Each row is a point. The points of each table are mixes of a few directions, plus a little noise. Count the directions of each table, and those that both share. Where both have some left over, give the other angles between the two spaces (their principal angles), to ten degrees, smallest first.

First (5 x 2):
[[-0.45 -0.43]
 [-0.34 -0.33]
 [ 0.71  0.69]
 [ 0.03  0.03]
 [ 0.04  0.04]]
Second:
[[ 0.68  0.66]
 [-0.30 -0.29]
 [-0.04 -0.04]
 [-0.33 -0.32]]
Directions: first 1, second 1, shared 1

First:
[[-1.32  0.66  0.73  0.19]
 [ 0.33 -0.09 -0.14 -0.02]
 [ 0.03 -0.12 -0.09 -0.05]
 [ 0.50  0.08 -0.06  0.08]
 [ 0.17 -0.56 -0.40 -0.24]
 [ 0.31  0.03 -0.04  0.04]]
Second (8 x 4):
[[ 0.22 -0.14  0.40 -0.09]
 [-0.98  0.35  0.19 -0.10]
 [ 0.03  0.29 -0.31  0.46]
 [-0.86  0.14 -0.98 -0.17]
 [ 0.89 -0.27  0.32  0.12]
 [ 0.11 -0.09  0.04 -0.07]
 [ 0.48 -0.21 -0.19  0.01]
 [ 0.07 -0.12  0.49 -0.17]]
Directions: first 2, second 3, shared 1; angles 30

First (8 x 9):
[[-0.07  0.31 -1.13 -0.22 -0.22 -0.01 -0.72 -0.01 -0.04]
 [ 0.26 -0.17  1.32 -0.02  0.28  0.02  0.88  0.51 -0.08]
 [-0.15  0.39  0.05 -0.49  0.30  0.22 -0.43 -0.40 -0.09]
 [ 0.20 -0.26  0.28  0.23  0.04  0.09  0.42 -0.24  0.10]
 [ 0.14  0.10  0.32 -0.24  0.20  0.12  0.13  0.04 -0.05]
 [-0.08 -0.39 -0.43  0.62 -0.47 -0.29  0.10  0.15  0.13]
 [ 0.56 -0.50 -0.72  0.47 -0.29  0.09  0.41  0.01  0.20]
 [-0.85  0.54  0.35 -0.39  0.08 -0.25 -0.80 -0.10 -0.20]]
Second, 7 rows:
[[-0.33  0.46 -0.19 -0.51 -0.23 -0.16 -0.84  0.28 -0.69]
 [ 0.24 -0.23 -0.17  0.30  0.13  0.13  0.50 -0.12  0.61]
 [-0.07  0.29 -0.71 -0.25 -0.11 -0.08 -0.47  0.24 -0.01]
 [ 0.12 -0.31  0.64  0.27  0.14  0.10  0.52 -0.24  0.08]
 [ 0.01  0.07 -0.34 -0.04 -0.03 -0.01 -0.12  0.08  0.12]
 [ 0.38 -0.62  0.47  0.65  0.32  0.20  1.12 -0.40  0.77]
 [-0.35  0.36  0.31 -0.44 -0.23 -0.16 -0.66  0.15 -0.90]]
Directions: first 4, second 2, shared 1; angles 40

First (8 x 14):
[[ 0.06 -0.17 -0.13  0.26 -0.47 -0.33  0.05 -0.10 -0.07  0.09  0.78 -0.02
  -0.05 -0.38]
 [-0.14  0.50  0.25  0.65 -0.51 -0.66 -0.42  0.26 -0.68 -0.17  0.59 -0.71
  -0.38 -0.25]
 [-0.04  0.15  0.11 -0.21  0.38  0.27 -0.04  0.09  0.06 -0.08 -0.65  0.00
   0.04  0.32]
 [ 0.13 -0.82  0.17 -0.86  0.77  0.56  0.60 -0.35  1.15 -0.10 -1.10  0.77
   0.43  0.14]
 [-0.08  0.66 -0.19  0.06  0.18  0.34 -0.34  0.27 -0.56  0.11 -0.29 -0.23
  -0.09  0.50]
 [-0.04  0.21  0.01  0.38 -0.39 -0.37 -0.19  0.09 -0.38 -0.01  0.56 -0.31
  -0.18 -0.20]
 [-0.08  0.11  0.33 -0.16  0.37  0.09 -0.06  0.10  0.11 -0.22 -0.71 -0.12
  -0.02  0.20]
 [ 0.23 -0.63 -0.55 -0.13 -0.34  0.09  0.40 -0.37  0.38  0.37  0.84  0.61
   0.25 -0.33]]
Second, 11 rows:
[[-0.59  0.28  0.00 -0.10 -0.51 -0.01 -0.35 -0.16  0.52  0.57 -0.03 -0.17
   0.35  0.44]
 [-0.06  0.31 -0.39 -1.00 -0.30 -0.28 -0.59 -0.17  0.46  0.42  0.08  0.04
   0.45  1.15]
 [ 0.02 -0.03 -0.07  0.39 -0.01  0.45  0.49 -0.09 -0.53  0.20  0.12  0.38
   0.11 -0.31]
 [ 0.39 -0.10 -0.31  0.41  0.09  0.23  0.37  0.08 -0.76 -0.05  0.54  0.31
  -0.16 -0.46]
 [-0.05  0.00 -0.11  0.44 -0.15  0.65  0.72 -0.22 -0.67  0.48  0.17  0.65
   0.34 -0.28]
 [ 0.20  0.04 -0.41  0.78  0.22  0.13 -0.23  0.46 -0.39 -0.33  0.47 -0.55
  -0.81 -0.70]
 [ 0.25  0.04 -0.11 -1.11  0.32 -0.03 -0.12 -0.21  0.48 -0.10 -0.70  0.05
   0.18  0.85]
 [-0.30  0.26  0.37  0.29  0.04  0.28  0.14  0.12 -0.48  0.24 -0.23  0.40
   0.45  0.17]
 [ 0.16 -0.57  0.58 -0.29  0.13 -0.91 -0.14 -0.04  0.90 -0.79 -0.25 -0.53
  -0.42 -0.43]
 [-0.16 -0.17  0.27 -0.14  0.06 -0.01  0.09 -0.16  0.58 -0.13 -0.55 -0.26
  -0.11 -0.09]
 [ 0.13 -0.08  0.18  0.33  0.12 -0.54 -0.37  0.41 -0.10 -0.49  0.36 -0.34
  -0.38 -0.35]]
Directions: first 3, second 6, shared 2; angles 30

First:
[[-0.02 -0.11 -0.09 -0.40 -0.56 -0.54 -0.27  0.13  0.83  0.93 -0.59 -0.46
   0.02 -0.33  0.20 -0.05 -0.40 -0.16 -0.31 -0.38]
 [ 0.00  0.09  0.15  0.15  0.17  0.26  0.25  0.08 -0.29 -0.52  0.44  0.32
  -0.07  0.08  0.00 -0.06  0.18  0.12  0.01  0.27]
 [-0.01  0.14  0.26  0.16  0.16  0.33  0.39  0.20 -0.31 -0.71  0.66  0.47
  -0.13  0.05  0.05 -0.13  0.21  0.17 -0.06  0.40]
 [ 0.05 -0.12 -0.47  0.33  0.60  0.14 -0.48 -0.73 -0.72  0.07 -0.58 -0.32
   0.29  0.47 -0.48  0.39  0.21 -0.12  0.72 -0.30]
 [ 0.04 -0.04 -0.30  0.35  0.59  0.27 -0.24 -0.54 -0.75 -0.25 -0.21 -0.08
   0.19  0.43 -0.39  0.28  0.27 -0.04  0.59 -0.08]
 [-0.03 -0.04  0.11 -0.43 -0.65 -0.46 -0.03  0.38  0.91  0.68 -0.22 -0.22
  -0.09 -0.43  0.33 -0.18 -0.39 -0.07 -0.51 -0.17]
 [ 0.01 -0.22 -0.42 -0.25 -0.24 -0.52 -0.64 -0.34  0.48  1.12 -1.06 -0.75
   0.22 -0.07 -0.09  0.21 -0.33 -0.27  0.11 -0.63]
 [ 0.01  0.10  0.12  0.28  0.36  0.39  0.27 -0.02 -0.55 -0.73  0.51  0.39
  -0.05  0.20 -0.10 -0.01  0.29  0.14  0.16  0.32]
 [-0.05  0.22  0.63 -0.18 -0.43  0.11  0.75  0.83  0.43 -0.60  1.04  0.66
  -0.37 -0.40  0.48 -0.46 -0.03  0.24 -0.71  0.58]]
Second:
[[-0.11 -0.27 -0.06 -0.17  0.36 -0.11 -0.55 -0.79 -0.11 -0.10 -0.18 -0.07
  -0.47 -0.02  0.42  0.24 -0.09 -0.22 -0.38 -0.46]
 [ 0.38  0.37  0.43 -0.35 -0.07 -0.33 -0.05  0.16  0.26  0.19  0.22 -0.27
  -0.67 -0.61  0.47  0.04 -0.14 -0.02  0.39 -0.58]
 [ 0.77  1.05  0.75 -0.18 -0.78 -0.28  0.92  1.70  0.59  0.47  0.64 -0.28
  -0.14 -0.87 -0.07 -0.38 -0.04  0.38  1.26 -0.02]
 [ 0.32  0.31  0.36 -0.29 -0.06 -0.27 -0.06  0.12  0.22  0.16  0.18 -0.23
  -0.57 -0.51  0.40  0.04 -0.12 -0.02  0.32 -0.50]
 [-0.32 -0.37 -0.33  0.19  0.19  0.20 -0.15 -0.39 -0.23 -0.18 -0.22  0.18
   0.33  0.44 -0.20  0.05  0.07 -0.06 -0.42  0.27]
 [-0.18 -0.21 -0.19  0.11  0.10  0.12 -0.07 -0.22 -0.13 -0.09 -0.12  0.10
   0.20  0.26 -0.12  0.03  0.04 -0.03 -0.24  0.16]
 [-0.40 -0.52 -0.40  0.14  0.35  0.18 -0.39 -0.77 -0.30 -0.23 -0.32  0.17
   0.18  0.48 -0.05  0.16  0.05 -0.16 -0.62  0.10]
 [ 0.63  0.87  0.61 -0.14 -0.66 -0.22  0.79  1.44  0.48  0.39  0.53 -0.22
  -0.07 -0.70 -0.08 -0.33 -0.02  0.32  1.06  0.03]
 [-0.16 -0.21 -0.15  0.05  0.14  0.06 -0.16 -0.31 -0.11 -0.09 -0.13  0.06
   0.05  0.18 -0.02  0.06  0.01 -0.07 -0.24  0.03]
 [-0.43 -0.45 -0.46  0.32  0.16  0.32 -0.05 -0.34 -0.30 -0.22 -0.26  0.27
   0.61  0.63 -0.41  0.01  0.13 -0.02 -0.49  0.52]
 [-0.51 -0.58 -0.54  0.31  0.28  0.33 -0.21 -0.60 -0.37 -0.28 -0.34  0.29
   0.55  0.71 -0.35  0.07  0.12 -0.09 -0.65  0.45]]
Directions: first 2, second 2, shared 0; angles 60, 70
